Rows are points. Each copy is the shape, with its points in the same order, turned, moved and blurred by noise. Some copies are also mirrored. Which?
In the rows, 128 means zero.

Shape, 9 rows:
[[144 124 119]
 [122 148 121]
 [116 112  97]
 [103 127 114]
 [ 97  96 120]
 [112 116 208]
 [115  96  92]
 [146 130 137]
 [214 135 104]]
Copy 1, 9 rows:
[[130 144 124]
 [162 149 124]
 [141 132 100]
 [156 131 105]
 [148  93 110]
 [152 112 211]
 [137 106  94]
 [126 155 133]
 [ 80 195 110]]
Copy 1 is: mirrored
Copy 2 (9 x 3):
[[130 101  97]
 [140 120  94]
 [156  93 110]
 [150 118 115]
 [153  91 147]
 [ 97 147 172]
 [162  65 110]
 [110 113 113]
 [ 82  83  34]]
Copy 2 is: mirrored
Copy 3, 9 rows:
[[105 117 125]
 [111 147 117]
 [134 115 106]
 [137 139 115]
 [159 120 132]
 [126 157 209]
 [147 103 108]
 [ 98 124 141]
 [ 42  83 113]]
Copy 3 is: mirrored

Shape:
[[ 77 157 150 123]
 [130 114  96 178]
 [152 138 102 147]
 [ 95 141 142  93]
 [133 142 150  94]
 [ 85 136 175 160]
 [125 117 106 147]
 [132 100 115  48]]
Copy 1 (8 x 4):
[[149 198 117 141]
 [ 79 128 131 130]
 [115 133 158 114]
 [176 172 114 123]
 [184 150 140 128]
 [135 185 117 186]
 [110 132 128 127]
 [201 115 102  83]]
Copy 1 is: mirrored
Copy 2:
[[ 78 156  96 126]
 [126  86 116 178]
 [139 124 137 174]
 [114 166  98 113]
 [127 165 134 115]
 [ 60 116 115 115]
 [132 110 111 158]
 [189 168  99  98]]
Copy 2 is: only turned

Shape, 11 rows:
[[163 104 149 205 110 119]
 [119 118  94 133 118 178]
 [119 110 137 108 123 133]
 [153 134  73 105 125 149]
 [119 142 160 144 126 138]
 [113 109 149 233 155  94]
 [133 125 139 170 111 136]
 [113 170 115 113  95 135]
 [162 122 128 127 185 124]
 [176 156 164 118 107 168]
 [140  96 135 106 104 150]]
Copy 1:
[[164 127 106 185  68 157]
 [149 118 124 102 147 168]
 [120  98 146 117 111 129]
 [170 120 141 111 168 121]
 [117 141 145 126  87 145]
 [104 155  85 213  80 162]
 [143 135 119 142  90 151]
 [142 150 131  84 111 111]
 [130 125 175 176 141 129]
 [176 136 186 111  85 141]
 [150  80 147 112 109 141]]
Copy 1 is: only turned
Copy 2:
[[152 211 144 153 199 106]
 [136 138 156 166 117 163]
 [144 139 146 110 136 133]
 [135 139 115 141 136 192]
 [121 174 145 116 132 102]
 [101 175 146 165 221  62]
 [135 184 138 145 150 111]
 [121 161  98 131  92 136]
 [103 149 151  96 187 158]
 [127 215 156  96 108 154]
 [169 157 156 109 132 155]]
Copy 2 is: only turned

Shape, 14 rows:
[[116 151 166 103  94 125 118  93]
 [157 143  78  96 152 161 132 100]
 [ 85 172  90  92 150 140 156 167]
 [149 116 169 111 124  94  98 138]
 [175 119  92 131  96  88 159  81]
 [139 138 165 139 148 110 148 172]
 [135 191 137  73 160 118 146  99]
 [152 187 161  92  86 105 141 126]
 [178 181 128 109  90 107 115 103]
 [ 99 164  90 127  75 108 152 132]
 [123 158 108 135 145  96  62 124]
 [169 124 139 150 159 123  71 116]
 [115 135 173 152  86 102 135 146]
 [170 130 150 151 111  93 144 122]]
Copy 1, 14 rows:
[[ 99 135  97 155 158  93 106 134]
 [161 120 104 115 153 172 137 109]
 [174 187 112 143 129 148 158 156]
 [106 114 140 129 139  65 155 130]
 [120 125 116 132  83 124  91  49]
 [134 146 174 165 124 107 165 142]
 [159 168 114 160 189 124 148 100]
 [151 136 113 201 141  69 126 117]
 [164 115 121 153 146  83  87  94]
 [153 166  96 150  77 114  96 138]
 [150 158 146  70 153  77 108 134]
 [122 106 177  91 156 100 123 123]
 [109 146 144 168 101  70 121 154]
 [121 126 164 161 108  93 123  91]]
Copy 1 is: mirrored
Copy 2, 14 rows:
[[148 103 111 100 104  93  70 124]
 [122 162  85 132 128 146 124  73]
 [ 90 105  88  68  98 144 168 102]
 [176 119 107 135 128  85 125 161]
 [116 166  93 181  62 120  95 132]
 [125 128 147 112 119  92 161 165]
 [102 140  80  88 121  72 114  90]
 [127 151  95  74  99  81  89 162]
 [115 161  80 113 117 107  70 162]
 [102 103  82 105  61 149 105 148]
 [115  86  68 145 163 124 111 142]
 [138 124 115 173 179 114 113 136]
 [133  98 145 112  91 102 105 182]
 [125 148 130 154 105  92 112 163]]
Copy 2 is: only turned
Copy 3, 14 rows:
[[127 161 118 134 127 190 158 157]
 [112  81  96 111 140 141 173  83]
 [113 177  97  93 169 103 140  81]
 [158 121 131 126 128 176 101 153]
 [191  82  89 137 141 132 189 155]
 [173 148 169 121 145 120 105 120]
 [129 145 122  96 184 181 168 106]
 [185 174 111 105 133 190 161 125]
 [191 131  90 130 140 194 164 115]
 [158 175  70 140 136 114 165 133]
 [126 121  92 171 159 170  96 106]
 [138  82 128 165 131 169 106 113]
 [175 177 141 152 119 135 120 160]
 [196 110 141 150 136 147 146 146]]
Copy 3 is: mirrored
Copy 4:
[[124 162 143  76 163 107 116  99]
 [ 86 131  81 138 136 122 161 136]
 [ 53 169 123 150 127 148  81 153]
 [136 122 118  60 117  91  85 125]
 [141 111 150 149 116  71 161 115]
 [122 117 136  97 132 111  63 177]
 [104 198 101 114 154  92 124 159]
 [151 186 156  88 129 119 120 141]
 [171 165 122 109 124 116 143 123]
 [112 155 172 157 122 137 103  99]
 [138 138  69 123 127 114  71  92]
 [150  92  62  91 142 103 100 120]
 [141 122 176  89 144 117  67 121]
 [160 106 148 107 131  88 110 142]]
Copy 4 is: only turned

Shape, 15 rows:
[[125 133 118 154 133 137 101  72  81]
 [147 116 111 185 156 141 127  87 107]
 [ 89 177 146  93 161 136 140 139 162]
 [115 143  98 184 120 137 171 149 162]
 [119 107 134  99 147 168 134 146 172]
 [ 76 138 179  91 152  70 153 155 102]
 [117 164 109 175  93 130 101  72 173]
 [127 117 172 103 153 106 150  92 109]
 [150 105 133 111 165 111 153 129  95]
 [ 95 139 144 129  81 167 130 143  86]
 [ 98 112 180  85  98  95 143 130 108]
 [ 77 115  83 159 123 103 108  97 125]
 [129 116  95  97 122 102 161 121  97]
 [142 128 104 101  97 101  87 151  80]
 [108 122 111 173 104  91 100 116  78]]
Copy 1, 15 rows:
[[108 163 102 152 141 133 179 113  79]
 [117 155 116 140 173 171 176 135  94]
 [113 117 173 119 158  70 122 123 154]
 [ 90 128 198 104 163 177 133 128 105]
 [141  99 136  77 148 116 106 118 135]
 [127  61 168 196 128  83 120 140 130]
 [ 85 206 153 123 135 145 139  80 116]
 [158 119 132 167 121 110 157 151 132]
 [137  89 118 150 131 141 152 175 117]
 [109 111 160 123 120  97 135 109  40]
 [145  93 155 173  89 100 113 122  99]
 [ 77 121 133 157 140 167 161  74 120]
 [103  91 136 134  88 144 162 148 119]
 [ 63 107  97 147  86 124 115 142  82]
 [ 80 128 127 187 132 158 144 109  71]]
Copy 1 is: only turned
Copy 2 (15 x 9):
[[129 105 173 161 185 163 131 135 119]
 [143 142 142 177 192 152 140 136 129]
 [117 109 134 126  69 135 157 168 143]
 [138 149 108 132 145 135 210 111 161]
 [106 103  79 157  92 132 138 127 138]
 [114  76 148  98 113  52 129 172 155]
 [157 134 182 160 124 184 172  71 143]
 [161  78 141 150 140 103 104 160 144]
 [144 107 102 130 162  99 110 160 124]
 [ 99  52 129 137 157 128 190 122 106]
 [133  41 140 118 128  72 128 122 143]
 [103 130 169 115 169 158 136  97 169]
 [144  94 111  80 168 132 118 132 128]
 [104 103 144  94 158 110 126 103  72]
 [113 115 186 123 200 113 151 103 128]]
Copy 2 is: only turned
Copy 3:
[[119 132  99 145 132 149 164 144  73]
 [132 128 132 186 143 121 170 151  80]
 [116 130 186  74 145 126 138  95 133]
 [100  92 176 156 151 101 145 168 158]
 [170 121 175  85 163  90 162 141 122]
 [126 115 147  88  58  99 129  61 131]
 [107  82 124 141 192 157 109 159 102]
 [177 127 143 127  98 136 144  90 105]
 [168 152 130 145 106  96 168 101 125]
 [119 123 128  86  88 135 158 188 127]
 [170 100 121  76  72 121 128 111 133]
 [ 97  64 101 135 148 114 169 128  99]
 [147 123 103 129 119 114 180 110 162]
 [123 146  61 100 117  87 146 141 137]
 [100 101  78 149 101 111 144 150  98]]
Copy 3 is: only turned
Copy 4:
[[136 114 112  74 172 117 105 116  77]
 [127 128  68  82 150 134 140 130  63]
 [100 155 166 123 147 127 196 117 148]
 [ 92 164  65 128 111 127 157  75 122]
 [ 93 107 120 131 106 100 176 154 133]
 [106 204 205 142 128 127 145 145  92]
 [164 132  88  89 156  85 158  62 137]
 [140 140 169 120 134 119 161 138  54]
 [118 137 137 110 106 157 139 151  69]
 [ 82 115 144 142 144 101  90  94 113]
 [127 152 190 150 109  88 122 124  90]
 [129 178  94  63 132  80 113 116 116]
 [105 144 154  79  83 138 122 118  87]
 [143 128 154 105 107 139  70 139 137]
 [143 168 106  91 148 119  72 117  97]]
Copy 4 is: only turned

Shape (14 x 11):
[[120 137 136 130 107 139  99 130 122 143 142]
 [122 146 134 123 113 144 138 131 112 144 115]
 [125 146 116 126 129 135 144  99 140 158 133]
 [180 136 130 124 109 131 135 135 134 142 120]
 [144 132 112 130 124 134 120 112 106 121 134]
 [119 143 110 123 104 134 105 131 131 123 140]
 [116 145 116 168 106 161 135 109 137 139 127]
 [125 131 137 125 107 164 142  91 144 132 135]
 [132 126 122 122 249 148 110 130 165 124 136]
 [114 123 122 127 137 124 119 132 140 116 118]
 [134 137 136 127 123 132  99 112 122 130 112]
 [123 140 128 122 109 147 120 133 112 119 140]
 [132 144 144 140 147 123 131 118 136 124 143]
 [129 103 132 127 123 135 127 121 121 147 139]]
Copy 1:
[[127 136 129 141 106 142 116 128 121 111 157]
 [154 123 128 159 112 144 124 140 134 132 136]
 [122 128 153 147 126 147 136 145 161 142 140]
 [134 114 103 141 132 121 113 154 140 156 166]
 [129 104 120 128 137 144 136 137 126 119 143]
 [131 117 128 125 102 135 117 124 142 104 153]
 [127 134 128 169 117 125 161 132 157 106 146]
 [106 120 131 161 103 136 152 120 143 146 138]
 [149 164 175  46 129 123 188 165 123 165 132]
 [137 135 125 110 111 126 129 134 141 125 118]
 [133 136 106 125 119 158 131 132 131 127 142]
 [142 111 128 140 107 135 126 122 121 117 145]
 [136 142 141 123 142 127 137 117 135 140 142]
 [111 130 133 143 124 132 121 150 116 130 129]]
Copy 1 is: mirrored
Copy 2, 14 rows:
[[130 145 122 110 113 123 136 101 131 132 147]
 [115 130 125 114 140 115 158 115 129 113 135]
 [125 125 105 116 128 109 134 141 141 119 106]
 [134  99 139 110 142 121 142 134 102 150 134]
 [118 140 125 114 141 146 122 128 116 129 126]
 [133 155 139 130 115 127 135 117 128 135 132]
 [144 129 120 113 122 148 159 112 150 112 100]
 [146 131 105 108 121 139 155 150 141 109 132]
 [ 56 103 150  94 114 136  71 170 207 137 132]
 [107 126 139 143 114 136 125 129 140 120 138]
 [102 133 121 110 109 140 142 123 115 136 138]
 [128 152 134 118 137 136 145 116 133 124 149]
 [111 116 109 129 136 140 127 128 155 143 136]
 [129 118 115 110 125 129 116 121 124 106 144]]
Copy 2 is: mirrored
Copy 3:
[[122 107 145 114 100 138 115 139 127 148  97]
 [132 124 143 140 127 148 122 133 140 146 112]
 [128 122 119 114 120 141 116 123 168 125 128]
 [169 119 112 123 133 131  95 137 117 141 120]
 [129 135 135 107 128 139 107 127 121 116  96]
 [116 129 141 115  93 142 104 143 124 138 109]
 [141 113 134 140  84 148 122 113 151 109 105]
 [138 120 138 128 109 108 119 139 166 114 108]
 [118 119 186  56 138 115 103  63 132 119 195]
 [121 130 150 107 111 135 127 134 116 128 143]
 [144 128 148  91 114 138 127 135 128 139 104]
 [117 128 149 131 110 129 107 135 124 139  98]
 [125 130 129 107 115 117 126 101 127 135 127]
 [119  96 132 112 132 125 123 140 128 120 116]]
Copy 3 is: mirrored
Copy 4:
[[111 148 135 102 129 139 116 111 139 147 108]
 [130 128 125 112 143 135 135 109 108 143 115]
 [133 101 140 131 133 150 125 128 128 125 100]
 [170 124 130  96 140 140 140 123 149 134 139]
 [124 140 115 114 130 141 142 120 143 107 110]
 [101 133 132  93 125 125 132 130 141 134 110]
 [121 134 122 106 145 167 128 153 113 141  92]
 [136 132 145 108 136 149 104 139 108 111 106]
 [110  84  95 144  30 195 122 109 134 110 150]
 [110 130 116 126 107 130 128 137 127 134 134]
 [133 153 133 120 109 135 136 117 132 135 113]
 [109 142 123  95 136 134 127 113 122 124 120]
 [112 127 138 133 126 165 132 123 133 122 140]
 [131 135 112 125 135 138 101 119 141 129 120]]
Copy 4 is: mirrored

Shape, 17 rows:
[[123 150  99 132 191 150 138 114 115 111 185 132]
 [170 159 143 191 125 134 146 101 164  99 108 136]
 [118 132 162  98 120 105 158 106 131 124 100  84]
 [106 163 110 171 120 112 106  89 122  88 125 142]
 [124 165 101 110 156 159 106 131 111 101 161 129]
 [ 98  90 194 128 104 143 142 101 170 129 124  87]
 [167 191 130 198 119 142 131  64  90  94 130  99]
 [101 139 184 152  91 103 151 141 150 160 132  66]
 [139 164 111 128 172 167  79 156  92 118 140 121]
 [132 138  76 147 138 151 143 141 106 107 120 102]
 [147 132  92 143 163 130 101 112 108 119 153 101]
 [ 81  81 182 137 124 126 166 136 106 154 118 123]
 [126 127 100 149 157 198 107 119  95 110 131 110]
 [151  98  84 119 141 166  89 142 110 120 179 113]
 [ 94 135 164 117  57 147 180 125 124 166 122  99]
 [200 137 137 168 122 130 105  71 130 130 120 148]
 [116 115 193 125  82 117 166 148 114 100 138  93]]
Copy 1, 17 rows:
[[ 95 114  95 149  95 128 118 145  40 154 133 119]
 [152 134 191 131 131 109 110 151  86 143 117 197]
 [176 133 142 142 111 112 175  99 125 137 139 139]
 [152 138 173 136 124 127  74 143  93 149 150 108]
 [ 93 102 113 155  95 158 110 125  80 140 140 121]
 [172 161 129 121 149 118 185 134 138 131  82 133]
 [151 147 201 170  79 119 106 195  80 127 153 148]
 [151 160 149 117  97  66 163 106 158 112  97 133]
 [ 92  97 103 137  76 164  95 142  94 102 147 145]
 [127 111 111 183 122 113 103 131  97 114 157 148]
 [121 155  97 156  93 136 101 145  87 126 157 147]
 [157 124  98  92 144  75 189 143 124 113 138 110]
 [118 109  94 168 118 152 109 184  94 102 142 135]
 [ 64 149  74 160 124 152 116 144 106 130 150 143]
 [135 111 151 147 132  64 188 133 175 133 116 116]
 [137 152 165 122 114 139 111 185 108 175 160 199]
 [131 145 168 119 145 101 198 102 123  93 138 124]]
Copy 1 is: only turned
Copy 2:
[[132 130  86 163 106 100 103  62 152 172 110 120]
 [119  93 131 143 147  59 144 110  97 101 160 120]
 [ 74 177 145 157  96  95 117 148  93 135 144  98]
 [107 131 140 152 144  86 109  92 122 105 108 176]
 [113 140  82 150 122 140  95  74 143 137 122 136]
 [ 97 190 151 138 134  61  92 153 101 165 192 116]
 [122 140  95 180 117  48 148  81 113  58 144 158]
 [ 87 187 175 115  90  74 137 145 149 130 188 119]
 [128 135  66 146 124 142  88 106 179 110 122 125]
 [143 149 113 174 130 139 149 113 140 131 119 129]
 [156 156 108 161 118 105  98  92 145 114 109 113]
 [110 160 142 146  80  82 106 189 129 182 157 148]
 [150 155  62 175 151 113 107 122 150 134 130 144]
 [188 163  94 147 126 146  78  91 143 148 139 120]
 [ 90 203 135 113  91 105 159 157  98 160 182 154]
 [158 111 103 127 121  60 100 112  76  77 136 126]
 [ 86 166 161 167  77 108 111 144 112 144 207 142]]
Copy 2 is: only turned
Copy 3:
[[146 157 107 178  66 135 122 114 128 128 145 118]
 [135  76 108 172 119  80 146 115 150  72 126 152]
 [130 166 129 146 160  92 131 170 160  92  97 107]
 [141  97  76 138  92 106 116 126 117  94  78 117]
 [157 148  80 157  81 143 103 149 136 148 122 134]
 [161 189 150 141 162 111 129 116 187  53  75 135]
 [141  70  93 147  77  51  84 134 168  80 131  92]
 [122 168 111 100 157 104 171 119 204  73 104  95]
 [153 127  92 144  72 121 106 131 166 184 115 148]
 [116 115 133 132  76 145 123 165 144 125 123 137]
 [112 150 102 147  80 103  89 124 131 128 122 135]
 [169 173 181  98 146 114 155 118 150 104  85 102]
 [156 125 145 147  67 134  81 137 168 135 112 145]
 [136 172 115 118  73 138  75 123 142 140 129 179]
 [158 150 143  94 174 145 138 155 185  73 119  97]
 [142  86 107 148 136  48  76  97 128 106 124 151]
 [180 175 135  95 140  85 163 166 167  73 107 123]]
Copy 3 is: only turned
